Rows are points. The ring and each string are closed loops that go straight from each point to the next, and from the last back to the first. Before rounding, they use only three directions, however many columns there are. How many times does the string pass through the ring? Passing back the other way cancels.

Ring:
[[25, -25, 34],
[36, -6, 17],
[27, 9, 1],
[7, 18, -8],
[-16, 19, -6],
[-39, 5, 12],
[-38, -13, 28],
[-24, -27, 38],
[6, -33, 41]]
String:
[[9, -12, 11],
[21, 16, 26],
[37, 21, 23],
[49, 6, 8],
[41, -11, -1],
[30, -17, 1],
[5, -7, 16],
[24, -18, 9],
[49, -29, 9],
[48, -33, 16],
[24, -35, 13],
[8, -19, 18],
[9, 2, 33],
[24, -3, 52],
[25, -42, 45],
[20, -59, 38],
[9, -53, 23],
[4, -15, 29],
[5, 1, 35],
[5, -6, 31],
[8, -34, 21],
[21, -47, 27],
[41, -54, 34],
[47, -19, 46],
[38, -5, 38],
[54, -16, 28],
[46, -25, 11],
[24, -28, 2]]
Times through: 2

Ring:
[[15, 23, -1, -29, -7, 26, -12, -20],
[11, 37, 9, -21, -10, 12, 0, -12],
[-5, 40, 12, 6, -12, -10, 12, -6],
[-23, 22, -3, 30, -8, -15, 8, -15],
[-24, 2, -10, 34, -5, -8, 0, -16],
[-13, -25, -10, 25, -3, 8, -11, -11],
[5, -34, -8, 0, -2, 29, -21, -10],
[14, -9, -9, -24, -3, 36, -23, -20]]
String:
[[9, 10, -28, -34, -1, 43, -31, -43],
[3, 12, -21, -20, -3, 30, -22, -35],
[2, 8, -7, -7, -5, 18, -11, -19],
[17, -2, 10, -18, -7, 24, -10, -3],
[24, 6, 5, -34, -7, 34, -16, -10],
[26, 19, 2, -45, -7, 37, -18, -18],
[28, 13, 18, -35, -10, 27, -8, 1],
[23, 10, 22, -24, -10, 19, -3, 6],
[29, 34, 24, -39, -12, 21, -1, 1],
[19, 58, 10, -39, -12, 16, 0, -18],
[4, 59, -4, -24, -10, 10, -1, -29],
[12, 56, 14, -24, -13, 5, 7, -11],
[19, 46, 32, -21, -15, 1, 13, 8],
[13, 28, 23, -11, -12, 3, 7, 5],
[17, 49, 33, -18, -16, -2, 16, 9],
[7, 60, 15, -17, -13, -2, 10, -11],
[-1, 57, -1, -14, -10, 2, 3, -25],
[7, 57, 9, -20, -12, 4, 6, -16],
[19, 44, 24, -25, -14, 7, 7, 1],
[23, 47, 23, -34, -13, 12, 5, -2],
[13, 60, -3, -38, -10, 19, -6, -30],
[4, 40, -13, -25, -7, 20, -11, -34],
[2, 16, -5, -8, -6, 15, -9, -19],
[11, 3, 10, -9, -8, 16, -6, -3],
[23, 6, 9, -31, -7, 30, -13, -7],
[29, 7, -1, -47, -5, 44, -23, -18],
[22, -4, 9, -27, -7, 31, -15, -4],
[26, -6, 2, -37, -5, 41, -22, -11],
[23, -2, -11, -42, -3, 47, -29, -25]]
Times through: 2

Ring:
[[10, 11, 2, -7, 5, 6, -32, -12, -33, 7, -17, 15, 14, 13],
[2, 9, 5, -26, 6, 6, -32, -23, -29, -5, -17, 4, -10, 10],
[-5, -4, 1, -35, 3, -5, -19, -29, -22, -14, -8, -4, -30, 11],
[-9, -25, -7, -32, -5, -22, 0, -26, -17, -16, 9, -3, -39, 13],
[-6, -42, -16, -16, -11, -36, 16, -14, -15, -10, 23, 6, -28, 17],
[6, -37, -20, 10, -11, -34, 17, 4, -19, 6, 22, 18, 2, 23],
[11, -26, -18, 17, -7, -25, 8, 8, -24, 13, 14, 22, 16, 23],
[15, -2, -7, 12, 0, -5, -16, 2, -31, 15, -5, 23, 26, 18]]
String:
[[12, 2, 8, -3, -3, 1, -39, -16, -42, 10, -13, 40, 35, 1],
[17, 17, 4, 5, 5, 11, -40, -6, -39, 15, -22, 27, 36, 11],
[15, 19, -4, 4, 11, 11, -27, 1, -30, 13, -21, 6, 17, 23],
[10, 7, -8, -2, 8, 1, -15, -1, -24, 7, -12, -1, 0, 24],
[4, -6, 5, -14, -4, -6, -28, -22, -34, 1, -7, 27, 11, 4],
[5, 14, 18, -25, 1, 12, -55, -33, -43, 0, -25, 31, 19, -6],
[4, 28, 15, -31, 11, 21, -54, -30, -37, -3, -33, 8, 1, 4],
[3, 18, 2, -25, 12, 11, -30, -19, -25, -5, -22, -9, -18, 17],
[-5, 7, 14, -45, 3, 6, -41, -41, -32, -15, -19, 8, -20, -1],
[-6, -11, 8, -37, -4, -8, -27, -37, -30, -14, -5, 15, -17, 0],
[0, -16, -4, -17, -4, -14, -11, -18, -25, -4, 2, 12, -10, 12],
[0, 1, -12, -20, 10, -5, -2, -8, -13, -7, -6, -24, -38, 29],
[-11, -11, -2, -43, 2, -11, -9, -31, -16, -20, -2, -15, -49, 14],
[-17, -24, 4, -56, -6, -19, -13, -47, -19, -28, 5, -2, -52, 1],
[-7, -24, 1, -33, -8, -20, -12, -32, -25, -14, 6, 14, -23, 3],
[-1, -14, -7, -17, -1, -14, -6, -15, -21, -6, 2, 2, -19, 17],
[-5, -6, -8, -30, 6, -9, -4, -18, -14, -13, -3, -20, -43, 23],
[-12, -6, 1, -49, 4, -6, -15, -35, -17, -22, -6, -17, -52, 12],
[-13, -10, 12, -54, -3, -7, -30, -48, -27, -24, -7, 6, -36, -3],
[-5, -11, 6, -35, -4, -8, -25, -34, -29, -12, -5, 14, -16, 1],
[2, -9, -6, -14, 0, -10, -11, -14, -24, -2, -1, 6, -11, 16],
[5, 11, -6, -16, 11, 4, -17, -9, -21, -1, -15, -12, -18, 24],
[3, -10, -4, -13, -1, -10, -13, -14, -26, -1, -1, 11, -5, 14],
[3, -1, 10, -21, -3, -1, -37, -28, -37, -1, -12, 29, 11, -1],
[12, 26, 12, -12, 9, 19, -51, -18, -41, 8, -31, 21, 24, 6],
[14, 20, -3, 0, 11, 12, -29, -1, -30, 11, -22, 4, 12, 22],
[8, 1, -10, -2, 6, -4, -9, -1, -22, 5, -6, 0, -4, 25],
[6, -10, 1, -8, -5, -9, -22, -16, -33, 3, -3, 27, 13, 7]]
Times through: 0
String:
[[-11, -29, -14, -34, -2, -26, 13, -21, -9, -19, 13, -18, -56, 21],
[-14, -50, -7, -36, -16, -39, 10, -34, -17, -21, 26, 12, -40, 5],
[-4, -33, -8, -18, -10, -28, 2, -19, -21, -8, 15, 14, -17, 11],
[0, -24, -17, -8, -3, -24, 11, -5, -15, -3, 12, -3, -23, 25],
[-1, -40, -24, -3, -8, -36, 27, 0, -10, -3, 25, -2, -27, 28],
[-2, -60, -26, 4, -18, -51, 35, 0, -12, -2, 39, 16, -16, 23],
[1, -54, -17, 3, -20, -45, 18, -7, -22, 1, 32, 33, 2, 12],
[3, -26, -11, -3, -7, -23, 1, -8, -23, 2, 12, 17, -1, 16],
[8, -19, -19, 8, -1, -20, 9, 6, -18, 7, 9, 4, -3, 29],
[14, -24, -24, 26, -4, -25, 16, 19, -20, 17, 15, 14, 15, 32],
[15, -27, -15, 26, -11, -25, 2, 9, -30, 19, 14, 38, 36, 18],
[11, -21, -7, 10, -9, -19, -10, -3, -32, 12, 7, 36, 27, 12],
[17, -12, -5, 19, -7, -12, -18, 1, -37, 19, 1, 43, 44, 11],
[20, 6, -7, 22, 3, 1, -22, 9, -35, 22, -11, 27, 40, 20],
[12, 5, -11, 6, 7, -1, -11, 5, -24, 11, -9, 2, 6, 27],
[5, -10, -7, -7, -1, -11, -10, -9, -25, 2, -1, 10, -2, 17],
[7, 0, 11, -14, -5, 0, -42, -26, -42, 4, -13, 39, 27, -3],
[10, 23, 10, -14, 9, 17, -46, -18, -37, 5, -28, 15, 16, 8],
[9, 26, 0, -14, 15, 16, -31, -9, -26, 3, -27, -10, -7, 22],
[5, 8, -6, -14, 9, 2, -17, -9, -22, 0, -13, -7, -14, 22],
[0, -14, 0, -18, -4, -12, -17, -21, -28, -4, 0, 17, -5, 8],
[-7, -4, 14, -45, -2, -2, -38, -44, -32, -16, -12, 15, -17, -5],
[-9, 2, 7, -48, 5, 1, -28, -39, -23, -20, -14, -8, -39, 6],
[-10, -18, 6, -43, -6, -14, -21, -40, -26, -18, 0, 12, -27, -1],
[-2, -17, -5, -21, -3, -16, -8, -19, -22, -7, 3, 7, -18, 13],
[-1, -9, -15, -18, 6, -13, 5, -8, -12, -8, 1, -20, -38, 29]]
Times through: 1

Ring:
[[35, 21, 15, -12, -5, -9, -3, 6, 12, -9, -11, -9, -2, 4],
[31, 23, 16, -5, -16, -14, -7, 4, 13, -11, -23, -13, 4, -12],
[16, 14, 14, 2, -21, -13, -7, -1, 9, -13, -24, -12, 9, -20],
[-12, -9, 11, 9, -17, -6, -1, -10, -2, -14, -12, -6, 11, -19],
[-30, -26, 6, 11, -5, 0, 6, -15, -12, -14, 3, 2, 8, -9],
[-35, -32, 1, 10, 11, 2, 13, -17, -18, -12, 15, 10, 2, 5],
[-26, -27, -3, 4, 25, 1, 17, -14, -20, -9, 22, 14, -5, 18],
[-11, -18, -1, -2, 28, 0, 17, -9, -15, -7, 22, 13, -9, 25],
[10, -3, 5, -10, 22, -1, 11, -1, -5, -7, 16, 7, -10, 26],
[25, 10, 11, -14, 10, -4, 4, 4, 4, -8, 5, -1, -7, 18]]
String:
[[13, 9, 10, 1, -8, -11, -1, -2, 4, -11, -14, -6, 3, -8],
[26, 28, 8, 8, -16, -25, -6, 0, 9, -11, -38, -11, 7, -27],
[13, 16, 15, 9, -33, -18, -11, -3, 11, -14, -37, -17, 15, -36],
[-5, -3, 17, 7, -32, -6, -9, -7, 6, -16, -21, -14, 16, -29],
[-13, -17, 17, 0, -19, 5, -3, -8, 0, -15, 0, -7, 10, -8],
[-5, -7, 8, 3, -4, -5, 3, -7, -3, -12, -3, -1, 4, -4],
[-8, -11, 9, 2, -4, -2, 3, -8, -4, -12, 1, -1, 4, -2],
[-13, -9, 1, 11, 2, -11, 7, -12, -10, -11, -7, 3, 4, -9],
[-39, -30, 0, 17, 0, -3, 9, -19, -18, -14, 3, 6, 8, -11],
[-60, -52, 3, 16, 1, 10, 12, -24, -23, -16, 20, 9, 9, -3],
[-39, -40, 8, 5, 1, 11, 9, -16, -15, -14, 21, 6, 5, 6],
[-13, -17, 8, 0, 3, 2, 6, -8, -7, -12, 9, 2, 2, 6],
[-12, -14, 1, 4, 13, -4, 11, -10, -12, -10, 7, 7, -2, 7],
[-24, -22, -9, 9, 30, -5, 20, -15, -22, -8, 17, 17, -7, 15],
[-32, -32, -10, 6, 41, 1, 25, -17, -28, -7, 31, 23, -11, 28],
[-24, -30, 1, -2, 25, 8, 17, -12, -18, -9, 31, 14, -7, 27],
[-13, -22, 5, -5, 17, 6, 12, -8, -11, -10, 23, 8, -5, 22],
[-9, -19, 7, -7, 16, 7, 11, -6, -9, -10, 23, 7, -5, 23],
[-3, -12, 9, -6, 9, 3, 7, -5, -5, -10, 14, 3, -3, 16],
[8, 2, 2, -1, 14, -9, 8, -4, -5, -8, 1, 4, -5, 9],
[23, 11, 1, -8, 26, -11, 11, 1, -3, -5, 6, 7, -12, 22],
[36, 15, 9, -20, 23, -4, 8, 8, 4, -5, 12, 3, -14, 33],
[29, 8, 16, -20, 6, 2, 2, 7, 8, -8, 10, -4, -7, 24],
[15, 1, 16, -13, -2, 2, 0, 2, 5, -11, 6, -5, -1, 12],
[14, 7, 6, -2, 5, -10, 4, -2, 0, -9, -5, -1, -2, 3],
[40, 29, 11, -9, 0, -16, -2, 7, 11, -8, -17, -7, -3, 1],
[58, 44, 17, -13, -12, -20, -9, 13, 21, -8, -30, -16, -1, -6],
[46, 31, 24, -14, -25, -11, -13, 11, 23, -12, -25, -20, 5, -10],
[20, 10, 19, -7, -18, -5, -6, 2, 11, -12, -12, -12, 5, -6],
[8, 0, 17, -5, -14, -2, -3, -1, 6, -13, -6, -9, 5, -4]]
Times through: 5
String:
[[35, 20, 7, -13, 15, -11, 5, 6, 5, -6, -1, 0, -9, 18],
[23, 15, 3, -5, 16, -14, 7, 1, 0, -6, -4, 3, -8, 11],
[8, 0, 8, -4, 6, -4, 5, -3, -1, -10, 3, 0, -2, 8],
[3, -9, 14, -9, 1, 4, 3, -2, 0, -11, 11, -2, 0, 13],
[26, 4, 16, -22, 10, 5, 3, 6, 6, -8, 17, -2, -8, 30],
[41, 17, 14, -24, 14, -1, 3, 10, 9, -6, 10, -2, -12, 31],
[26, 6, 19, -21, 1, 4, 0, 6, 9, -9, 10, -6, -5, 22],
[19, 3, 17, -14, -3, 2, -1, 3, 7, -10, 5, -6, -1, 13],
[14, 5, 11, -6, 0, -5, 2, 0, 3, -10, -2, -3, -1, 5],
[34, 26, 6, -4, 3, -19, 1, 4, 7, -7, -18, -4, -4, -1],
[51, 40, 13, -8, -10, -22, -7, 10, 17, -8, -30, -13, -1, -8],
[60, 50, 17, -7, -23, -26, -13, 12, 24, -9, -44, -20, 4, -21],
[30, 27, 7, 2, -7, -22, -3, 2, 8, -9, -28, -8, 2, -15],
[13, 10, 9, 1, -7, -12, -1, -2, 4, -11, -15, -6, 3, -9],
[20, 22, 8, 7, -14, -21, -4, -2, 7, -11, -31, -9, 6, -23],
[16, 21, 11, 12, -29, -23, -10, -3, 10, -13, -42, -15, 13, -38],
[-3, 0, 16, 8, -31, -8, -9, -6, 6, -16, -23, -14, 15, -29],
[-12, -15, 18, 1, -21, 4, -4, -7, 1, -15, -2, -9, 11, -10],
[-14, -13, 16, 6, -26, -1, -5, -9, 1, -16, -10, -10, 14, -20],
[-15, -9, 13, 13, -30, -8, -6, -11, 0, -16, -21, -11, 17, -32],
[-5, 2, 6, 15, -18, -16, -2, -10, -1, -13, -26, -7, 11, -29],
[-1, 6, 6, 14, -16, -18, -2, -8, 0, -13, -27, -6, 10, -28],
[-3, 2, 13, 11, -28, -12, -7, -7, 4, -15, -27, -12, 14, -32],
[-1, 0, 19, 5, -33, -6, -10, -5, 8, -16, -22, -15, 16, -28],
[1, -4, 16, -1, -17, -2, -4, -4, 4, -14, -7, -9, 8, -9],
[7, 3, 10, 0, -6, -8, 0, -3, 1, -11, -8, -4, 3, -5],
[13, 8, 10, -1, -7, -10, -1, -2, 4, -11, -12, -6, 3, -7],
[5, -4, 16, -6, -11, 0, -2, -2, 4, -13, -1, -7, 4, 0],
[27, 15, 20, -10, -18, -5, -8, 5, 14, -12, -13, -14, 4, -5],
[50, 34, 20, -15, -14, -13, -9, 11, 20, -9, -22, -16, 0, -2],
[59, 42, 15, -16, -3, -18, -5, 13, 19, -7, -22, -12, -5, 4],
[31, 21, 8, -8, 6, -13, 2, 4, 6, -7, -9, -3, -5, 7],
[47, 30, 10, -16, 12, -13, 2, 10, 10, -5, -6, -4, -10, 17]]
Times through: 0
